Every row gives one point. To make a cloud, some directions were put in groups of two or more. Within a group, all points are equally far from the middle, so they leave a hole (a ring in 2 directions, a hollow ball in 3). The other directions are filled evenly. Then the cloud was stretched, turned, moved and blurred a little. Count the holes, and give their numbers of directions, smallest first.

Cloud, 22 rows:
[[ 1.59 -0.24  0.57]
 [ 0.88  1.92  1.79]
 [ 0.56 -0.59 -2.05]
 [-0.56  1.23 -0.58]
 [-0.09  2.00  2.08]
 [-1.00 -2.07  0.03]
 [ 1.37  0.73  0.40]
 [-0.02  1.49  0.18]
 [ 0.42  0.44 -1.56]
 [ 0.10  1.52  0.43]
 [-1.12  1.15 -0.69]
 [-0.49 -0.95  3.18]
 [ 1.10 -1.11  1.87]
 [-0.67 -2.02  0.30]
 [-0.59  1.84  2.60]
 [-0.41  1.99  2.28]
 [-1.97  0.13  1.87]
 [-0.04 -1.29  2.75]
 [-0.80 -2.15 -0.17]
 [-1.53  0.50  2.98]
 [-1.77 -1.26  1.18]
 [-0.93 -2.42 -1.22]]
Holes: 1 (2)

Cloud, 31 rows:
[[ 0.38  1.94 -1.10  1.45]
 [ 0.40  1.24  1.25  1.96]
 [ 0.05 -2.36 -1.10  1.63]
 [-1.70 -1.68 -1.30  1.00]
 [ 1.54  1.77 -1.05 -1.11]
 [-2.05  1.32 -1.28 -0.37]
 [ 0.67 -2.65  0.64 -1.19]
 [-0.57  1.76 -0.11  1.82]
 [-0.47 -2.33  1.16 -1.05]
 [-1.53  1.88 -1.04  0.41]
 [ 1.01 -1.32 -2.05  1.53]
 [-0.54  0.72  2.29  0.43]
 [-0.74  1.90 -0.14 -1.88]
 [ 1.34 -1.84 -0.97 -1.94]
 [ 0.82 -2.81  0.79 -0.49]
 [-2.28 -0.63 -1.52  0.33]
 [-0.23 -2.67 -0.23  1.38]
 [-0.86 -2.49  0.79  0.69]
 [-0.67  1.81 -0.19  1.72]
 [ 1.91  0.22  1.15  1.79]
 [ 1.67  0.19 -0.01  2.30]
 [ 0.82 -1.20 -2.73 -0.10]
 [-1.68 -1.72  0.54  1.11]
 [ 0.66  1.28  0.50  2.24]
 [ 0.07  2.23 -1.27  0.83]
 [ 1.95 -1.03  0.11  2.10]
 [-0.42 -2.73  0.11  1.21]
 [ 2.42 -1.59  0.92  0.49]
 [-0.74 -2.31 -1.04  1.38]
 [-1.12 -1.00  1.68 -1.30]
 [-2.18  0.78 -0.56  1.03]]
Holes: 2 (2, 2)
